Rows are points. Each copy is the shape, with its points in the same order, turned, moved and blurred by noise. Some copies are also mirrored. Which?
In the rows, zero is written as 128.

Shape, 8 rows:
[[158 114 166]
 [160 197 196]
 [116  84  78]
 [159  87 188]
 [ 77  54 110]
 [ 83 130  82]
 [164 128 123]
 [136 160 115]]
Copy 1 (8 x 3):
[[114  81 123]
 [134 104  41]
 [116 137 200]
 [ 93  61 125]
 [ 53 137 204]
 [105 191 162]
 [146 112 132]
 [138 146 116]]
Copy 1 is: mirrored
Copy 2 (8 x 3):
[[177  99 142]
 [129  12 139]
 [135 196 126]
 [205 100 123]
 [169 203  87]
 [ 87 170  94]
 [138 122 156]
 [111 113 139]]
Copy 2 is: only turned
Copy 3, 8 rows:
[[119  89 170]
 [153 105 249]
 [118 152 100]
 [115  55 164]
 [150 113  62]
 [158 177 120]
 [105 127 172]
 [132 154 178]]
Copy 3 is: mirrored
Copy 4, 8 rows:
[[ 97 174 108]
 [179 219 141]
 [112  66  84]
 [ 76 164 135]
 [ 95  57 137]
 [162  67 110]
 [127 148  80]
 [158 136 103]]
Copy 4 is: mirrored

Shape:
[[181 199 111 114]
 [ 39 123 189 137]
 [107 194 116 181]
 [124  76 146 163]
 [166 222 129 109]
 [ 58  96 123 126]
 [ 68 103 157 147]
 [128 100 104 134]
 [151 199 109  96]
 [ 79  76 131 113]]
Copy 1:
[[105  76 167 137]
 [193 230 190 105]
 [101 164 187 177]
 [198 164 120 158]
 [ 95  84 202 121]
 [160 217 122 109]
 [188 213 151 131]
 [160 152 106 141]
 [ 94 100 176 112]
 [184 198 109  99]]
Copy 1 is: mirrored
Copy 2, 10 rows:
[[ 69  92 202 100]
 [198 210 164 117]
 [154 112 181  51]
 [176 125 113 154]
 [ 75 108 229  92]
 [158 192 109 108]
 [184 177 134 121]
 [127 128 110 125]
 [ 68 127 198  91]
 [148 183 100 137]]
Copy 2 is: only turned

Shape (10 x 6):
[[142 123  59  42  79 121]
 [ 88 175 118 116 125 182]
 [ 80 188 104 112  98 196]
 [183 147  60 137  80  66]
 [154 112 181 104 203 196]
 [ 91 105 132 181  78 102]
 [118 134 181 169 101 144]
 [156 197 180 127 165  76]
 [195 113 167 119 114 121]
 [ 85 187 124  94 194 142]]
Copy 1, 10 rows:
[[ 67 129  36 124 115 204]
 [128 143  87 159  95  95]
 [131 123  57 170  98  80]
 [113 105 115 200 167 235]
 [140 178 180  82  45 121]
 [101  85 146 166 187 113]
 [123  91 179 154 120 105]
 [ 77 165 197 218  77 158]
 [104 104 182 132  97 191]
 [ 99 214 115 166  87  99]]
Copy 1 is: mirrored
Copy 2:
[[ 61  72 112 155 139 199]
 [108 179  94 116 105 153]
 [114 168  90  97  79 177]
 [ 52  56 155 178  56 129]
 [145 170  97 142 198  61]
 [145 136 209 128  77 120]
 [143 147 171  93 104 105]
 [ 36 156 154 121 129  33]
 [106  77 150 126 150  77]
 [ 64 222 108 147 134 118]]
Copy 2 is: only turned
Copy 3 (10 x 6):
[[142  74 107 142 216 194]
 [159  39  83 114 101 140]
 [169  22  79 119  94 168]
 [114 154  99 197 150 210]
 [150  67 128 129 132  20]
 [121 130 157 101  76 186]
 [171 116 141 117  66 127]
 [159 172  43 126 106  90]
 [169 141 146 158 143 106]
 [121  65  31  94 121  97]]
Copy 3 is: mirrored
Copy 4:
[[ 52 121 193  75 128 170]
 [ 93 124 120  91 110  62]
 [ 68 110 122  94  84  55]
 [ 83 108 105 115 136 225]
 [149 217 145 111 181  55]
 [170  68 129 142 100 133]
 [174 141 115 130  93 100]
 [171 168  58  46 145 136]
 [157 194 136 117 124 165]
 [109 130 101  41 172  62]]
Copy 4 is: only turned
